Rows are points. Two turns around zero, p and q, are shown by what they do to some points. Where does a point land after both, in the order given? Backwards means that the second turn is done in reverse. Each puzzle has new turns, and all numbers are rounded.
(in the rows, 128 means zero)

Turn p:
[135  95 155] => [153  97 145]
[113 176 145] => [133 179 141]
[109 171  84] => [ 82 168 108]
[109 108 166] => [146 115 169]
[173  90  90] => [125  80  77]
Turn q:
[164 137 112] => [162 135 149]
[150 172 100] => [159 174 141]
[123 122  97] => [149 131 104]
[ 95 134 140] => [ 97 136 112]
[160 128 116] => [157 126 145]
[ 77  74 202] => [ 45  65 117]
Where do these land?
p, then q: [116 131 108] => [115 135 109]
p, then q backwards: [162 109 104] => [105  92 112]
p, then q backwards: [ 68 124 193] => [201 163 164]
p, then q: [167 147 107] => [167 149 109]

Turn p:
[160 168 109 164] => [181 149 129 160]
[ 49 120 168 148] => [ 58 166 173 127]
[162  98  81  88] => [140  65  86 130]
[124 124 133  87] => [110 121  99 106]
[145 129 148 154] => [151 138 154 119]
Turn q:
[ 76 149 136 142] => [ 90 148 130  89]
[155 174 202 190] => [120 224 172 160]
[105 127  78 138] => [ 98 108  86 121]
[119  94 106 113] => [123  84 124 126]
[131 166 146 128] => [140 167 127 116]
[167 106 119  92] => [174  97 126 146]
[143  80 109  92] => [152  69 131 137]
Where do these land?
q, then p: [131 168 167 143] => [144 179 105 124]
q, then p backwards: [145 134 130 103] => [157 135 127 134]
p, then q: [127 126  78 132] => [ 93 120 125 163]
q, then p backwards: [70 75 86 96] => [137  48 121  79]
q, then p: [168 137 179 166] => [160 191 156 127]

Turn p:
[172 166 131 122  35  98] => [207 152 128 130 110  51]
[129 114 113 119 172 119] => [106 121 115 103 151 153]
[136 147 113 116 146 155] => [136 126  98 131 118 156]
[110  93 103 140 148 146] => [109  86 135 134 144 153]
[122  78 152 115 118 139] => [132 120 183 122 129 148]
[119 137 171 174 154 118] => [ 84 165 136 162 147 122]
[108 161 113 111 124 120] => [121 125 101 114  98 113]
Turn q:
[124 154 159 119  89 125] => [149 142 123  84 103 135]
[149 171  91 112 136 117] => [168 160 136 157 130 105]
[116 111 157 107 150 172] => [108 131  90 126 148 171]
[114 138 124 182 150 142] => [ 93 142 169 146 120 148]
[135  78 176 129 130 109] => [121  68 125  98 142 149]
[148 163  95 138 105 149] => [143 159 128 155  86 117]
[110  80  95 108 135  81] => [115  93 124 127 167  70]
Where do these land?
q, then p backwards: [140 123 137  96 109 103] => [147 132  95 112 108 114]
p, then q backwards: [130 148 146 132 132 136] => [127 143 115 129 127 149]
p, then q: [137 113 137  97 147 115] => [144 146  98 125 142 141]
p, then q: [ 51 105 108 136 130 147] => [ 66  99 107  84 122 117]
q, then p: [138 139 121  93 114 103] => [148 140 112 101 156 122]
p, then q: [143 135 137  99 114 221] => [121 120 105 157  42 161]
p, then q: [146 146 142 157 134 104] => [137 148 165 136 146 121]
p, then q: [151 146 110 118 140 113] => [144 138 120 154 140 109]
q, then p: [115  97 114 225 132 110] => [ 82 142 212 148  96 109]

Turn p:
[117 157 161 168  83 107 153 136] => [117 100 191 121 110 145 127 164]
[ 99 125  88 153 169 139 129 137] => [145 116  91 152 158 105 133 162]
[158 115 168 151 105 124  88 158] => [167 116 169 149 100 143 109  94]
[159 187 119 112 139 127 133 138] => [148 152 144  76 144 106 112 137]
[108  98  80 123  90 140 129 120] => [100 165 106 169 114 141 124 152]
[118  97 171 167 117 150 136 177] => [168 101 161 167 113 153 169 128]
[112 119 150 132 166 160 125  85] => [106 106 120 140 176 115 149  96]
[148 156  97 108 159 126 145  91] => [105 146 107  92 150  83 122 130]
[150  99  87  81  92 114 133 135] => [113 183  98 125  78 139 121 127]
[155  95 159 124 177  99 100 144] => [166  88 102 121 106 115 125  76]
[ 84 160 126  88 112 121 136  86] => [ 72 134 117  96 159 161 116 142]
Turn q:
[147 155 139 143 152 126 183 132] => [ 85 130 145 159 169 126 115 138]
[134 137 224 107 107 149 124  99] => [160 133 165  69 201 131 144 137]
[146 114  73 119 136  92 120 156] => [137 116 101 184  90 117 137 122]
[111 123 162 101 122 169 119 137] => [135 116 130  77 140 111 138 156]
[ 72 111  91 121 136  85 133 154] => [107  83  80 138  98 128 133  88]
[104 129  81 108 105 116 121 122] => [121 143  94 127  94 116 150 102]
[134 169 140 157 121 119 146 172] => [ 91 103 175 149 129 131 148 128]
[169  84 105 167 127 147 115  86] => [158 177 120 143 109 175  94 154]
[134 131 137 130 146 149  91  93] => [158 151 143 104 124 118  94 126]
Where do these land?
q, then p backwards: [106  96 137 124 108 125 145 106] => [103 129 130  85 144 129 126 135]
q, then p backwards: [118  82  74 161 117 141 130 147] => [102  85 108 109  93  84 135 147]
q, then p: [225 163 180 103 114 117  84 118] => [168  80 188  68 103  76 148  90]
p, then q: [169 180 190 142 147 133  95  99] => [199 126 118 107 187 118  93 109]
p, then q backwards: [103 153 100 118 109 131 118 119] => [140 116 132 143 142 155 157 108]
p, then q backwards: [107 114 142 128 122 152 150 169] => [156 106 137 131  84 118 124 143]
q, then p: [118 138 100 146 132 100 164 137] => [105 109 127 165 152 129 128 154]
q, then p: [ 70  96 105 122 146 105 126 145] => [ 93 159  91 173 111 130 115 131]
q, then p: [136 130 123 107 158 148 140 113] => [150 117 110 117 127 128  96 137]
